Each point is reached from the start by the listed moves, each made once or not at all, plus a little noise. Say if it took an odd or an even number of moves. Then give how often each move was made.
(in the rows, 128 means zero)

Moves:
(1): [218 131 121 103]
(2): [136 231 139 122]
Start: [156 107 153 146]
Points:
[160 100 154 147] -> even (0, 0)
[244 118 137 122] -> odd (1, 0)

Moves:
(1): [249 113 113 133 121 101]
(2): [128 211 104 132 113 133]
(3): [138 154 212 146 136 142]
(4): [117 101 118 227 123 127]
Start: [115 120 131  80 126  99]
Points:
[115 119 127  79 124 100] -> even (0, 0, 0, 0)
[224 160  86 185 101  77] -> odd (1, 1, 0, 1)

Moves:
(1): [217 109 118 115 115 132 131 128 128 129]
(2): [142 189 123 138 140 110 122 130 129 121]
(3): [132 118 198 122 126 123 137 136 139 130]
(4): [133 118 133 197 119 124 117 120 125 148]
(5): [133 113 124 132 182 123 114 135 126 132]
(6): [144 150 137 127 138 201 123 133 145 121]
(7): [127 129 123 138 143 134 199 123 121 135]
(8): [127 129 125 141 114 127 128 232 132 139]
Start: [ 93 132 130  74 112 114 145 124 116 111]
Points:
[105  99 190  86 155 104 147 249 134 134] -> odd (0, 0, 1, 0, 1, 0, 0, 1)
[122 214 129 111 136 175 201 233 142 112] -> even (0, 1, 0, 0, 0, 1, 1, 1)
[201 147 181  82 171  90 210 132 117 118] -> odd (1, 1, 1, 0, 1, 0, 1, 0)
[190  98 194 123  91 105 143 124 118 127] -> odd (1, 0, 1, 1, 0, 0, 0, 0)
[118 162 191  91 165  88 128 246 127 115] -> even (0, 1, 1, 0, 1, 0, 0, 1)

Moves:
(1): [161 134 130 136 115 125 136 118 143]
(2): [130 166 131 128 123 149 137 123 105]
(3): [104 111 187 129 110 138 150 120 119]
(4): [116 116 133 196 129 125 140 131 122]
(5): [142 139 145 126 166 122 130 146 129]
(6): [140 110 116 134 151 191 119 108 136]
(7): [127 124 118 122 140 130 176 139 141]
(8): [135 123 137 129 108 153 119 170 142]
(9): [104 153 136 122 132 129 126 120 170]
Start: [125 156 133 137 137 139 130 130 145]
Points:
[145 164 119 139 149 249 167 159 157] -> even (0, 1, 0, 0, 0, 1, 1, 1, 0)
[153 150 139 142 198 196 124 130 156] -> even (0, 0, 0, 0, 1, 1, 0, 0, 0)
[145 135 130 144 139 231 110 153 166] -> even (0, 0, 0, 0, 0, 1, 0, 1, 0)
[114 210 163 191 165 179 191 191 183] -> even (0, 1, 0, 1, 1, 0, 1, 1, 1)

Moves:
(1): [185 127 123 134 115 134 129 153 128 132 118 134 139 112 136]
(2): [122 187 134 123 128 117 121 146 121 139 116 127 120 127 133]
(3): [128 125 187 131 119 140 129 123 130 133 136 127 126 139 128]
(4): [133 129 126 198 124 119 138 126 131 127 130 133 122 124 125]
(5): [135 122 135 143 208 130 147 123 127 141 137 130 104 134 119]
(6): [112 138 117 132 130 179 136 127 131 132 128 140 125 124 123]
(7): [125 135 127 120 129 124 180 141 141 121 116 118 136 123 135]
(8): [101 116 128 124 132 118 120 189 129 132 120 129 126 120 136]
(9): [129 133 128 128 119 130 107 130 178 124 117 132 131 143 121]
(10): [115 122 113 132 117 127 133 119 132 188 113 117 133 123 121]
(11): [135 129 123 131 115 117 130 129 137 146 180 126 138 131 129]
(12): [129 120 129 127 119 113 135 127 132 134 119 177 119 131 137]
Start: [109 104 127 128 139 132 131  92 160  90  93  94 148 155 112]
Points:
[128 163 172 135 104 165 110 196 219 134 119 115 157 156 120] -> odd (1, 1, 1, 0, 0, 1, 0, 1, 1, 0, 1, 0)
[ 63 161 178 122 113 142 167 179 230 126  96 148 147 166 133] -> even (0, 1, 1, 0, 0, 1, 1, 1, 1, 0, 1, 1)
[145  98 114 197 114 105 186 189 188 112 121  88 165 121 131] -> odd (1, 0, 0, 1, 0, 0, 1, 1, 0, 0, 1, 0)
[146  88 107 211 168  93 201 176 249 185  94 132 142 144 120] -> odd (1, 0, 0, 1, 1, 0, 1, 1, 1, 1, 1, 1)
[128 134 183 219 189 120 153 175 161 190  69  94 122 139 114] -> odd (1, 1, 1, 1, 1, 0, 0, 1, 0, 1, 0, 0)
[ 81 164 166 144 192 169 212 101 182 197 124  85 130 165 104] -> odd (0, 1, 1, 0, 1, 1, 1, 0, 0, 1, 1, 0)
[ 82 146 123 122 114  90 102 176 215 125 102 145 136 166 124] -> odd (0, 1, 0, 0, 0, 0, 0, 1, 1, 0, 1, 1)
[ 70 162 126 134 209 134 208 182 182 139 113 143 123 145 122] -> odd (0, 1, 0, 0, 1, 1, 1, 1, 0, 0, 1, 1)

Moves:
(1): [133 156 107 120 132 140 126 136 108 135 104 152 135 113 152 125 144 128
 123 140 147]
(2): [138 160 115 135 125 114 145 153 155 135 126 123 127 135 114 117 126 144
 154 127 119]
(3): [125 126 136 122 135 114 120 141 126 138 141 122 114 130 152 135 129 145
 143 126 129]
(4): [133 122 141 158 123 131 133 127 128 154 107 113 150 132 153 114 144 126
 133 145 115]
(5): [142 140 137 148 136 129 138 105 133 122 122 121 115 135 133 117 116 147
 140 116 132]
(6): [108 110 117 143 123 148 115 123 127 126 146 131 127 134 122 115 119 137
 148 141 124]
(7): [115 123 133 128 113 130 140 138 115 139 130 142 137 143 124 123 127 136
 128 141 133]
(8): [127 128 141 135 124 114 131 140 127 135 127 134 119 124 110 143 124 136
 112 128 128]
(9): [114 114 141 128 127 129 138 146 139 132 117 123 139 125 131 158 144 123
 128 111 120]
(10): [124 117 115 107 128 119 127 154 129 110 134 108 101 133 152 127 134 123
 125 128 130]
(11): [114 131 120 122 121 142 131 114 157 136 141 141 119 123 135 133 126 135
 116 132  97]
(12): [112 114 135 127 132 114 113 126 142 149 121 134 115 114 129 121 128 129
 118 145 136]
(13): [119 128 116 129 145 128 125 135 135 125 147 114 137 121 119 126 126 119
 132 123 144]
(14): [130 138 134 134 151 144 119 124 135 137 121 117 138 153 128 130 144 130
 139 116 110]
(15): [124 114 127 138 122 123 103 117 101 113 129 146 132 137 157 133 126 137
 107 126 134]
(16): [112 137 125 145 144 121 124 118 116 150 125 140 138 116  95 135 142  93
 151 138 135]
(17): [127 124 135 129 120 130 133 137 128 125 129 147 126 118 128  97 137 117
 115 153 134]
(18): [145 134 110 125 135 113 122 132 127 140 135 130 119 128 145 142 143 154
 141 117 137]
Start: [135 148 132 123 131 146 140 129 103 134 133 144 134 113 141 127 123 128
 127 121 118]
Points:
[ 97 128 104 145 180  98  90 181  75 200 112 145 135  83 249 165 199 125
 150 141 166] -> even (1, 0, 1, 1, 0, 0, 0, 0, 1, 1, 0, 1, 1, 0, 1, 1, 0, 1)
[ 92 134 164 228 161 150 112 127  69 186 142 161 161 149 153  84 150 142
 163 164 127] -> odd (0, 0, 1, 1, 1, 1, 1, 1, 0, 0, 0, 0, 1, 1, 1, 1, 1, 0)
[119 158 108 139 134 112 108 169  73 189 124 200 109  90 235 135 192 142
 114 174 127] -> even (1, 0, 1, 1, 0, 0, 0, 1, 0, 1, 1, 0, 0, 0, 1, 1, 1, 1)
[139 158 112 167 152 113 110 129  65 181  88 179 113  88 235  87 184 131
 125 179 166] -> odd (1, 0, 0, 1, 1, 0, 0, 0, 0, 1, 0, 1, 0, 0, 1, 1, 1, 1)
[ 83 111 144 183  99 138 131 159 116 183 118 158 165 140 177 111 139 167
 143 161 111] -> odd (0, 1, 0, 1, 0, 1, 1, 0, 1, 0, 0, 1, 0, 0, 1, 0, 0, 0)
[108 139 149 160 129 120 180 200 156 172 118 118 132 114 173  74 152 138
 148 154 126] -> odd (0, 1, 0, 1, 1, 0, 1, 0, 1, 1, 0, 1, 1, 0, 0, 0, 1, 0)
